Every row gives one point. Each copy is the shape, with its points in the same order, stretched, turned, moved and blurred by noise. Some copies are also mirrored. Which?
In the rows, zero is written as 128.

Shape (7 x 2):
[[118  88]
 [177 193]
 [105 121]
 [ 52  99]
 [113  59]
 [120 130]
 [150 160]]
Copy 1 (7 x 2):
[[122  96]
 [148 218]
 [ 97 120]
 [ 55  88]
 [127  64]
 [104 142]
 [129 181]]
Copy 1 is: only turned
Copy 2 (7 x 2):
[[117  61]
 [176 169]
 [104  96]
 [ 51  70]
 [113  32]
 [116 104]
 [148 136]]
Copy 2 is: only turned

Shape (9 x 3):
[[177 142 165]
 [ 87 112  74]
 [ 62 105 135]
 [177 100 127]
 [ 53 144 176]
 [116 111 118]
 [116 101  26]
 [178 103 118]
 [186 189  96]]
Copy 1 (9 x 3):
[[166 158 172]
 [ 95 138  66]
 [ 68 110 121]
 [181 135 128]
 [ 46 139 171]
 [116 133 109]
 [132 142  19]
 [180 139 119]
 [169 225 115]]
Copy 1 is: only turned
Copy 2 (9 x 3):
[[192 140 161]
 [ 65 148 116]
 [ 93  81 112]
 [138 156 180]
 [133  54  81]
 [112 128 134]
 [ 45 194 136]
 [142 165 179]
 [185 202 117]]
Copy 2 is: mirrored

Shape (8 x 4):
[[ 18 117  87 173]
 [161  92  73  88]
 [141 100 178 140]
 [153 116 199  78]
 [117  95 125  72]
 [ 96 154 206  70]
 [112  90 119 151]
 [148 125  77 164]]
Copy 1 (8 x 4):
[[ 54  69 160 154]
 [159  98  66  96]
 [132 181 139 122]
 [131 205 125  66]
 [105 141  90  79]
 [ 86 191 160  39]
 [122 126 121 150]
 [172  92 132 144]]
Copy 1 is: mirrored
Copy 2 (8 x 4):
[[ 45  96  60 162]
 [164  94 112  58]
 [147 102 176 147]
 [134 119 223  99]
 [111  88 153  75]
 [ 69 147 221 106]
 [132  86 117 139]
 [166 128  86 127]]
Copy 2 is: only turned
Copy 3 (8 x 4):
[[ 33 151  64 212]
 [167  98  79 109]
 [111  98 178 168]
 [107  98 200 100]
 [104  89 115 104]
 [ 48 136 197  91]
 [109 106 114 184]
 [160 146  95 180]]
Copy 3 is: only turned
Copy 4 (8 x 4):
[[ 13 171 105 156]
 [141  97  72  76]
 [136  88 172 141]
 [165 108 199  77]
 [110 117 130  63]
 [128 164 229  73]
 [ 98 100 121 138]
 [146 123  73 160]]
Copy 4 is: only turned

Shape (9 x 6):
[[114 200 123  72 108 140]
 [180 198 213 112 137 198]
 [139 101  79 162 189 232]
 [ 91 133  86 122 147  78]
 [136 112 157  79 147 154]
 [111 179  88  74  73 158]
 [ 74  80 110 164 104 188]
 [145 114 190 133  93 130]
 [167 159  56 123 175 152]]
Copy 1 (9 x 6):
[[101 187 150  69  98 152]
 [116 229 200 132 198 183]
 [ 79  99  73 160 211 201]
 [126  71 139  97  95 116]
 [ 62 141 167  99 182 120]
 [ 81 191 108  86  79 141]
 [ 40  99 125 194 132 155]
 [ 95 161 194 167 149  95]
 [142 125  73  94 164 155]]
Copy 1 is: mirrored
Copy 2 (9 x 6):
[[138 164  94  83 122 124]
 [174 171 214 128 119 155]
 [157  77 115 214 192 191]
 [119  90  65 117 181  66]
 [133  83 149  97 148 137]
 [150 150  58 103  88 146]
 [106  57 100 195 110 132]
 [149  74 169 125 101  89]
 [198 113  86 146 206 137]]
Copy 2 is: only turned

Shape (11 x 6):
[[171 104 139 118 118 126]
 [113  77 107 152 126 138]
 [130 107 106 114  77 169]
 [107 116 131  94  87 117]
 [134 107  99 161 120  88]
 [126 194 192 168  92 195]
 [188 157 146 146 197  71]
 [ 74 119 198 151 160 160]
 [121 102 171 182 140 156]
 [170 126  90 147 110  64]
 [117 217 160  66 176 159]]
Copy 1 (11 x 6):
[[161 102 143 120 110 117]
 [ 99  77 134 151 131 136]
 [118 102 122 129  76 167]
 [ 98  99 152  90  82 130]
 [100  98 122 151 126  84]
 [126 204 198 159  96 171]
 [168 159 132 113 181  52]
 [ 99 129 217 125 168 154]
 [121 122 190 169 152 135]
 [126 113 105 136 101  56]
 [129 207 146  44 155 161]]
Copy 1 is: only turned
Copy 2 (11 x 6):
[[173  91 125  95 120 140]
 [116  57 105 114 155 145]
 [124  86  94  67 115 191]
 [117 113 112  50 121 142]
 [147  85  79 121 131 103]
 [138 188 126 136 154 219]
 [181 120 153 170  98  59]
 [100 120 175 127 193 152]
 [142  98 137 146 189 155]
 [166  98  69 106  98  83]
 [ 85 173 203 123  69 148]]
Copy 2 is: mirrored
Copy 3 (11 x 6):
[[143 162 129  97 154 156]
 [ 88 139  96 143 143 154]
 [119 137 101 102  92 184]
 [ 90 139 135  70 108 145]
 [104 167 101 131 144 101]
 [130 177 216 155  76 196]
 [173 159 183 131 194  76]
 [ 64 133 203 151 155 184]
 [ 98 170 156 163 162 178]
 [139 180 101 108 138  73]
 [160  69 249 102 106 143]]
Copy 3 is: mirrored
Copy 4 (11 x 6):
[[141 102 164 169 119  97]
 [120 100 136 143 120 169]
 [104 117 125 149  63 127]
 [115 134 175 104  84 126]
 [183 128 141 135 129 157]
 [ 79 193 187 224  90 144]
 [170 155 178 166 212  87]
 [ 56 122 213 168 148 172]
 [ 98 114 185 192 143 163]
 [203 145 150 133 132 120]
 [ 50 198 184 138 167  68]]
Copy 4 is: mirrored

Shape (13 x 8):
[[122 200 174 179 159 190 123 188]
 [110 150 111 106  93 136  96  94]
 [157 143 158 203  93 101 154 137]
 [166 113 101 110 178 141 152 103]
 [ 86 145 178 146 195 145 115 145]
 [122 124  74 164 101 118  88 140]
 [120 132  77 118 174 114 116  96]
 [146 112 103 174 128  87 189 171]
 [175 123  94 208 120 118 154 187]
 [190 153 140 198 170 150 182 154]
 [ 90 171 135 110  91  83 148 149]
 [150 104 156 160  94 120 145 161]
 [ 81 136  85 138  86 185 123  87]]
Copy 1 (13 x 8):
[[103 197 137 208 107 209 125 175]
 [ 74 140  87 107 109 142 102 107]
 [147 164 142 189  82  82 122 137]
 [145 143  96 116 180 124 160 100]
 [ 65 161 138 182 171 165  92 180]
 [138 132  50 148 108 135  90 131]
 [108 158  57 129 189 129 113 113]
 [165 156  87 147 112  64 178 171]
 [202 159  89 179 102 102 145 162]
 [181 187 140 203 140 135 184 144]
 [ 66 169  94 104  78 105 127 167]
 [153 136 140 155  86 105 128 161]
 [ 79 104  57 144 102 151 127  74]]
Copy 1 is: only turned
Copy 2 (13 x 8):
[[120 203 163   7 173  96 128 138]
 [122 165 122 150 118 147 103 116]
 [147 147 132  78  69  45 163 135]
 [174 120  77 121 179 139 168  95]
 [121 120 166  68 190 107 124 125]
 [108 155  65 124 115  99 100 164]
 [124 127  93 147 181 125 150 105]
 [161 118  79  97 117  61 212 169]
 [152 157  64  57 108  42 173 166]
 [170 168 109  35 155  57 208 104]
 [131 173 164 156 117 116 150 181]
 [162 113 119  71  78  91 153 152]
 [ 73 174  91 122 102 168 135 111]]
Copy 2 is: mirrored
Copy 3 (13 x 8):
[[117 193 170 172 113 184 155 190]
 [101 136 112 127 133 111  99 107]
 [187 172 156 212  87 104 158 101]
 [184 128 127  83 165 121 163 132]
 [ 93 149 199 145 161 133 186 159]
 [143 119 109 189 150 118 104 140]
 [132 130 110 115 192 101 143 132]
 [185 125 114 173 102  79 200 144]
 [217 133 126 205 114 117 162 164]
 [221 183 151 161 117 154 195 150]
 [ 92 160 120 146  89  60 160 132]
 [173 119 166 173  86 103 155 131]
 [ 99 117  82 145 131 170 118  97]]
Copy 3 is: only turned

Shape (13 x 9):
[[142 112 120 140  61 139 116 182 122]
 [ 66 159  98  75 109 125 150 115 104]
 [109  62 130 153 102  93  58 179 184]
 [171 167 102 134 138 102 136 164  59]
 [118  85 110 139 164 111 163 150 123]
 [ 91 137 118  94 146 169  77 120  68]
 [135  97 144  59 107 116 115  98 111]
 [175 129  98 121 153 130 136 133 166]
 [116 159 173 121 157  76 186 127 131]
 [119 106 116 162  84 160  85 145  94]
 [120  89 105  53 131 206  60 147 138]
 [104 140 103 152 118 123  99 153  95]
 [112 136 161  76 156 143 173 153 117]]
Copy 1 (13 x 9):
[[164 118 112 159 112 178  89 184 116]
 [107 116 204 108 137 186 137 127 118]
 [102  91  61 162 119 158  39 151 171]
 [146 113 162 156 146  89 133 174  56]
 [114  94 103 145 150 144 169 129 105]
 [ 99 119 175 136 109 171  75  84  72]
 [144  92 154  97  81 131 114 115 131]
 [158 158 101 116 163 118 140 117 126]
 [ 90 119 165 150 140 111 200 140 136]
 [165 103 121 186 118 182  63 124 103]
 [140 150 106  75  87 181  54  91  90]
 [121 114 151 180 143 153  83 133 103]
 [ 95 136 146 116 106 151 183 123  95]]
Copy 1 is: mirrored
Copy 2 (13 x 9):
[[ 89 146 117 100  57 146 165 142 127]
 [ 81 218  93 101 146 121  76  82 149]
 [ 59  45 129 119  89 120 132 166 128]
 [144 178  78 116 117 142 125 119  49]
 [125 122  53 122 135 126 116 167 137]
 [124 206 123 100  78 131  27 115 121]
 [130 133 107  45 105 119 107  79 150]
 [150 120  93 119 140 194 132 121 144]
 [153 144 125 101 211 104 135 137 135]
 [107 150 121 130  36 115 107 147 111]
 [ 98 155 129  65  46 195  44 126 171]
 [100 161 104 138 100 116  96 136  97]
 [141 183 113  66 155 148 112 155 167]]
Copy 2 is: mirrored
Copy 3 (13 x 9):
[[151 102  99 133  73  90 153 194 167]
 [ 99 167 130  67 129 162 154 142 113]
 [127  76 139 126 101   7 131 115 185]
 [182 135  80 172 139 134 149 168  84]
 [142 102 117 150 165 123 180  95 163]
 [ 68 115 125 143 121 159 107 141  75]
 [151  91 190  87 131 131 134 152 102]
 [184 112 110 129 160 126  94 111 165]
 [161 193 173 137 195 110 166 133 148]
 [117 106 109 168  54 114 138 159 138]
 [ 75  38 117  94 133 135  68 149 130]
 [118 141  97 156  99 107 141 138 121]
 [112 133 144 120 204 144 153 165 149]]
Copy 3 is: only turned
Copy 4 (13 x 9):
[[139 129 145 161  51 133 165 183 127]
 [115 182  86 105 115 125 160 117  70]
 [119 102 118 102  33 140 110 159 188]
 [125 128 154 126 132  33 189 177  91]
 [140  90  82 121 109  87 158 125 120]
 [ 58 123 113 113 147 144 148 189 104]
 [110 118 151  90 113 156 200 113 111]
 [157 147 110 135 143 102 181 136 167]
 [194 122 139  93 141  79 105  76  93]
 [ 77 114 141 172  74 132 152 175 123]
 [ 94 134  71 119 126 226 182 212 161]
 [ 95 135 126 132  93  86 139 171 125]
 [182 117 104 110 151 144 142 141  81]]
Copy 4 is: mirrored

Shape (13 x 9):
[[ 89  89  60 175 216  91 154 174  95]
 [154 173 143 180 175 117 151 176  78]
 [186 188 141 144  87 148 162 129 138]
 [126 156 137 191 180 168 175 100 159]
 [124 123 234 181 174 154 184 131 116]
 [ 69 159  84 137  93 176 183  62  93]
 [161 209 150  75 149 133 152  94 196]
 [168 100 146 175  84  77 154  81 143]
 [ 93  56  99 111 153 172 143 164 150]
 [ 92 192  88 157  74  70 141 138 101]
 [ 92 144 101 145 196 120 130 150  58]
 [ 75 170  73 130 124 156 116 163 152]
 [184  92 105 151 119 115  74  69 110]]
Copy 1 (13 x 9):
[[106 208  72 189 221  65 179 143 106]
 [100 159 164 200 112 111 149 123  49]
 [119  74 151 150  54 183 157 119  92]
 [142 175 153 225 113 178 196  96 143]
 [197 174 208 214 119 152 170  80  68]
 [109 174  35 146 105 218 140  52 110]
 [102  75 211 147 102 157 146  69 173]
 [194  72  89 183  80 111 146 111 120]
 [160 161  98 117 216 164 173 166 150]
 [ 76 153  71 103  59  92 127  90  88]
 [ 85 203 106 183 167 103 112 104  82]
 [ 78 190 108  88 120 159 150 138 163]
 [169  70  65 211 109 133  62 158 159]]
Copy 1 is: mirrored
Copy 2 (13 x 9):
[[129 125  87 177 225 107 169 229 188]
 [187 180 128 190 193 119 147 180 100]
 [194 191 158 153  85 120 135 139 102]
 [131 192 161 158 153 169 157 133 159]
 [124 131 191 159 183 186 180 140  68]
 [ 90 163  37 174  60 169 142 135 136]
 [149 216 155  57 111 122 159 113 113]
 [145 105 165 170 132  79 115 101 140]
 [123  71 136 116 113 164 159 226 155]
 [108 186  86 192 123  49 102 182 107]
 [139 153  53 166 199 131 140 193 114]
 [109 184 115 126 108 122  98 215 143]
 [181  79 104 133 148 107  64 113 148]]
Copy 2 is: only turned
Copy 3 (13 x 9):
[[ 66  88 174 182 131 129 170 167  21]
 [167 156 140 176 111 167 156 170  53]
 [185 147  73 129  77 158 166 136 141]
 [145 154 139 199 116 138 218  98 122]
 [198 169 215 168 126 141 188 149 143]
 [ 75 158 133 131  48 195 205  68 147]
 [147 172  47 116 167 142 202 129 156]
 [180 124 135  86  80  92 176  79 124]
 [ 90  47 163 164 143 151 147 154 148]
 [ 83 177  91 114  46 128 141 133  81]
 [ 92 147 161 167 130 182 152 142  46]
 [ 57 127  95 185 105 149 131 142 131]
 [165 104 122 112 125 140 130  36  87]]
Copy 3 is: only turned

Shape (17 x 11):
[[134 120  86 124 126 125 139 126 163 140 135]
 [ 93 150 142 112 129 112 124  97 118 102 151]
 [143 143 141 105 108 141 138 112 122 148 141]
 [123 152  97 123 144 121 141  98  97 121 122]
 [125  98 136 154 135 100 111  97  96 151 129]
 [132 141 148 120 139 110 135 142 132 131 127]
 [145 106 104 139 135 124 130 108 107  96 132]
 [137 135 149 133 142 123 134 121 103 116 151]
 [144  77 128 142 142 104 124 115 128 115 146]
 [139 138 120 104 159 128 143 127 162 142 148]
 [112 128 122 155 130 137 138 104 143 133 142]
 [ 29 149 141 117 136 133 122 236 109 147 143]
 [133 138 132 102 139 122  94 152  97 143 115]
 [128 110 147 128 154 146  93 135 127 130 144]
 [142 144 115 109 142 129 145 112 121 112  76]
 [131 141 140 120 152 133 133 129 109 144 148]
 [ 96  67  96 114 139 124 146 127  90 150  81]]
Copy 1 (17 x 11):
[[142 166 104 113 151 122 132 123 164 143 129]
 [116 134 115 118  80 112 141 115 110 149 121]
 [161 124 128 109 126 106 131 160 126 143 152]
 [119 125  85  93 136 121 126 131  98 158 119]
 [ 94 115 140 129 156  92  94 120 104 179 147]
 [140 141 146 122 145 119 137 124 116 119 147]
 [133 112  97 132 141 140 109 101 119 170 128]
 [135 120 128 138 133 119 133 125 105 147 157]
 [121 121 127 145 150 119 116  83 139 166 151]
 [142 163 111  96 139 124 154 118 150 127 163]
 [112 158 128 131 131 131 139 137 136 171 137]
 [ 47 155 141 188 118 124 137 150 154   7 111]
 [121 115 124 113 141 111  73 128 102  99 146]
 [104 131 134 139 122 138  90 109 135 132 175]
 [141 120 116  73 147 154 122 123 100 146 112]
 [121 127 120 119 140 116 133 138 115 129 169]
 [ 62  87 109 103 170 122 114 108 145 140  94]]
Copy 1 is: only turned
Copy 2 (17 x 11):
[[139 115 100 138 143 132 153 157 107 154 154]
 [105 176 159  91 134 124 127 137 106 129 160]
 [131 151 148 129 107 162 144 163 140 141 145]
 [144 151 126 102 103 113 142 154  81 135 138]
 [143 109 160 110 113 129  76 160 104 115 145]
 [119 147 138 136 140 120 139 155 131 116 121]
 [166 131 121 133 123 139 140 122  75 106 143]
 [142 162 164 129 134 138 131 143 105 119 121]
 [152  97 142 129 146 142 124 134  94  95 139]
 [137 134 117 120 159 129 162 164 116 142 121]
 [138 132 148 121 126 131 130 126 106 169 142]
 [ 34 223  87 171 165 122  59 154 133 140 109]
 [135 167 109 136 136 130  98 183 131  92 124]
 [156 154 126 126 169 142  98 140 129 118 127]
 [146 130 102 109  86 105 166 134 119 105 123]
 [143 160 140 122 140 132 123 165 113 138 108]
 [107  90  72 114  79 151  92 139  91  93 118]]
Copy 2 is: only turned

Shape (18 x 12):
[[140 112 107  83 127 118  76 137 142  87 206 178]
 [ 83  75 127 243 112 118 128  90 160 218 111 111]
 [119 109 140 166  95  98 124 130  85  76 193 155]
 [ 94 128 153 102 132 145 164  45 189 175  89  78]
 [ 96 124  86  83  69  94  83 108  73 105 166 103]
 [124  73 156 142 105 116 176 112 155 166  98 137]
 [137 112 114 121 112 166 124  92 113 190  87 137]
 [140 137 126 117  89 161 115 168 122  75 172  87]
 [150 138  94  97 138 108  72 152 126  63 145 118]
 [ 97 127 108  63  72 140  94 175 167  81 153 127]
 [ 96 100 126 225 156 100 180 136 144 178  87  95]
 [150 125 140  56 112 127 161 126 129 193 160  79]
 [128 113 170 113 107 111 104 132 110 107  92 108]
 [160  71  80 118  87 128 119 134 114  53 156 114]
 [106 155 113 104 125 153 200 102 131 151  93 128]
 [146 142 139 227  82 109 148  58 144 183  93 102]
 [137 138 117 137  84  95 148 117 154 183  97 148]
 [ 89 117 150  90 132 191  92 180 147 103 168 131]]
Copy 1 (18 x 12):
[[158  73 135  51 148 157  91 171 138  86 192 117]
 [170  98  96 249 146  96 122  95 115 200 102 189]
 [130  57 171 137 139 139 139 139  86  81 140  81]
 [170 133  79 155  83  87  90  24 186 208 111 113]
 [110  61 118 121  77 172  37 157 119 118 145  60]
 [190 106  90 143 136  98 147  98 136 184  70 131]
 [170 147  93 140  94 185  80 105 131 180  95 165]
 [135 106 179 128  89 196 130 143 191 110 173  73]
 [135 131 133  92 143 166 101 186 168  77 189  75]
 [119  62 131  68 111 156 101 162 223 110 145 106]
 [131 133  80 211 178  88 188  84 104 181 102 136]
 [160  99 110  99  59 147 114 120 132 233 149 100]
 [146 134 151 129 117 115  97 138 154 130  89  90]
 [173  74 120 112 160 206 103 166 164  88 146  56]
 [122 139  60 119  78 148 137  49 141 148 106 118]
 [168 141  80 249  81 103 152  91 108 136 112 135]
 [143 121  64 136  81 113 142 137 116 155  95 150]
 [141 105 182  80 133 169 109 121 194 143 164 138]]
Copy 1 is: only turned
Copy 2 (18 x 12):
[[109 134 118  90  65 124  74 144 181  72 197 137]
 [158  15 184 182 149 186 110  36 158 194  99  36]
 [140 133 138 163 117 140  88  65 168  84 197 154]
 [ 99 115 201  46 130 162 187  85 127 193  99  80]
 [ 87 176 147 144  47  96  89  82 117 108 182 137]
 [143  83 120 123 129 153 181  63 175 176 130 109]
 [171  98 117  96  86 122 117  96 103 169 101 106]
 [157 186 135 145  95 149 120 152 143  86 177 125]
 [113 177 125 112  91  79  97 146 166  63 152 109]
 [ 92 184 121 119  28 150 127 158 177  87 160 140]
 [136  50 154 191 208 155 160  72 146 163  82  70]
 [115 139 148 106 121 126 174 154 110 197 180 127]
 [131 175 105 113 111 116 118  70 167 153 124 116]
 [160 163 104 137  59  99 147  96 167  54 195 100]
 [119 116 156  94 123 132 183 125  98 135  97 155]
 [194  79 237 162 147 114 120  40 149 185 100  86]
 [133  90 164 147  98 101 135  98 166 175 109 143]
 [122 152  85  97  86 208 103 167 148 100 151 118]]
Copy 2 is: mirrored
